Each row of a before or after table is a point. One or more steps were done to the points. Then noise was added and the rows were shuffled. The steps act on how far a point lies along the listed directions, d1 being the first. What was done? A step turns or swaps two directions, mirrors them in a line or flattens them onto one, adds a multiple of one to another, or multiplies one. Angles are multiples of 10 degrees, from the lower direction toward the higher: turns from -170 to 170, lines from 10 to 170 but not 90. Use the fewest steps. Two steps may share a direction if one is a turn and the other turns, adds or multiplies; they go together, in the order done. Otherwise the lowest direction goes first.

Directions:
(1): -0.19 -0.32
(2): +0.32 -0.19
Before (12 x 2)
+0.40 +0.08

+0.14 -0.42

-0.01 +0.35

-0.25 -0.18

+0.49 -0.01

+0.16 -0.05

-0.11 -0.24

+0.32 -0.10

-0.35 -0.13

+0.07 +0.46

-0.19 +0.23

-0.24 +0.11
After (12 x 2)
-0.19 -0.18

+0.09 +0.56

+0.05 -0.58

+0.33 -0.09

-0.22 +0.26

+0.10 -0.12

-0.13 +0.34

-0.12 -0.25

+0.38 -0.19

+0.25 -0.26

-0.31 -0.04

+0.01 +0.44
Steps: add 0.5 times d2 to d1

Directions:
(1): -0.49 -0.23 +0.23 -0.17 +0.13 -0.13
(2): -0.01 +0.44 +0.10 -0.40 -0.14 -0.16
Before (10 x 6)
+0.18 -0.23 +0.01 +0.17 +0.13 +0.20

-0.11 -0.33 -0.14 +0.46 +0.04 +0.14

+0.43 -0.02 +0.07 +0.36 -0.01 +0.40

+0.56 -0.44 -0.30 +0.64 +0.06 +0.30

+0.14 -0.33 -0.01 +0.43 -0.01 +0.26

+0.00 -0.36 -0.14 +0.23 -0.03 +0.11

-0.09 -0.30 +0.00 +0.28 +0.05 +0.10

-0.07 -0.21 +0.10 +0.23 +0.06 +0.11

-0.47 -0.80 +0.18 +0.28 +0.12 +0.12

-0.61 +0.15 +0.33 -0.45 +0.14 -0.22
After (10 x 6)
+0.04 -0.15 -0.05 +0.26 -0.01 +0.11

-0.37 -0.68 +0.19 +0.15 +0.25 -0.02

+0.49 -0.20 -0.25 +0.48 -0.18 +0.34

-0.01 -0.29 -0.11 +0.14 -0.05 +0.07

+0.00 -0.25 +0.11 +0.04 +0.17 +0.14

-0.10 -0.22 -0.12 +0.34 +0.00 +0.10

+0.51 +0.58 -0.23 +0.03 -0.12 +0.12

-0.30 -0.29 +0.44 +0.03 +0.15 +0.17

+0.07 -0.08 +0.05 +0.23 +0.00 +0.12

-0.12 -0.33 +0.14 +0.24 +0.01 +0.15
Steps: multiply d1 by -1; multiply d2 by 0.7

Directions:
(1): -0.27 +0.09 -0.15 +0.28 +0.27 -0.40 +0.29 -0.09 +0.22 +0.43 +0.09
(2): +0.22 +0.42 -0.36 +0.26 +0.06 -0.21 -0.20 +0.10 -0.31 -0.09 -0.35
(3): +0.19 -0.03 +0.23 +0.46 -0.25 -0.30 +0.00 -0.29 +0.05 -0.36 +0.29
(4): +0.42 -0.29 -0.26 +0.21 +0.17 +0.12 -0.27 +0.28 +0.17 +0.19 +0.34
(5): +0.40 -0.25 +0.29 +0.17 -0.01 +0.08 +0.35 -0.06 -0.26 +0.32 -0.34
Before (13 x 11)
-0.04 +0.66 -0.14 -0.05 +0.14 -0.25 -0.23 +0.09 -0.10 +0.00 -0.33

+0.18 -0.44 -0.45 +0.50 +0.63 -0.21 -0.03 +0.34 +0.52 +1.07 +0.38

-0.21 +0.48 -0.22 -0.12 +0.04 -0.11 +0.05 +0.03 +0.04 +0.17 -0.22

-0.13 -0.25 -0.01 +0.09 +0.04 +0.06 -0.32 +0.02 +0.12 -0.09 +0.36

+0.19 +0.05 +0.19 +0.22 -0.28 +0.09 -0.50 -0.13 +0.02 -0.35 +0.17

+0.23 +0.17 -0.02 +0.54 -0.03 -0.10 +0.26 -0.34 -0.08 -0.22 +0.10

+0.00 +0.02 +0.12 +0.46 -0.02 -0.31 +0.41 -0.04 +0.00 +0.09 +0.13

+0.08 -0.28 +0.01 +0.04 -0.07 +0.09 -0.13 -0.24 +0.13 +0.02 +0.03

-0.25 +0.33 -0.30 -0.25 +0.04 -0.23 -0.23 -0.04 -0.05 -0.28 -0.22

+0.46 -0.15 -0.28 -0.09 +0.26 +0.25 -0.13 +0.28 -0.10 +0.15 +0.01

+0.11 -0.21 +0.19 -0.12 -0.39 +0.37 -0.26 +0.06 -0.31 -0.46 +0.06

-0.30 +0.41 -0.51 +0.11 +0.10 -0.54 +0.08 +0.01 +0.26 +0.12 +0.15

+0.14 -0.31 +0.06 +0.23 -0.22 +0.06 -0.29 -0.22 +0.06 -0.25 +0.44
After (13 x 11)
+0.09 +0.26 -0.09 +0.55 +0.01 -0.15 +0.18 -0.32 +0.04 -0.29 +0.22

-0.25 +0.20 -0.07 +0.33 -0.03 -0.32 +0.12 +0.01 +0.15 -0.18 +0.33

+0.10 -0.26 -0.01 +0.08 -0.03 +0.07 -0.10 -0.26 +0.12 +0.08 +0.01

+0.26 -0.38 +0.17 +0.27 -0.21 +0.10 -0.12 -0.25 -0.06 -0.08 +0.31

+0.05 +0.16 -0.12 -0.30 -0.09 +0.01 -0.22 -0.05 -0.24 -0.35 -0.42

+0.10 +0.62 -0.06 -0.10 +0.04 -0.11 -0.31 +0.10 -0.19 -0.11 -0.41

-0.16 +0.50 -0.22 -0.25 -0.09 +0.04 -0.10 +0.07 -0.02 -0.05 -0.19

+0.04 -0.34 +0.15 +0.07 -0.04 +0.19 -0.30 +0.02 -0.01 -0.11 +0.22

-0.14 +0.43 -0.44 -0.23 -0.20 -0.13 -0.38 +0.10 +0.10 -0.47 +0.16

+0.41 -0.11 +0.33 +0.38 -0.24 +0.09 -0.22 -0.19 -0.10 -0.09 -0.05

-0.17 -0.19 -0.74 +0.08 +0.47 -0.07 -0.67 +0.48 +0.73 +0.39 +0.75

+0.40 -0.12 -0.31 +0.04 +0.35 +0.11 +0.01 +0.26 -0.04 +0.33 +0.00

+0.31 -0.38 +0.39 +0.20 -0.23 +0.20 +0.23 -0.07 -0.43 +0.07 -0.18
Steps: turn d1 and d5 by -70 degrees
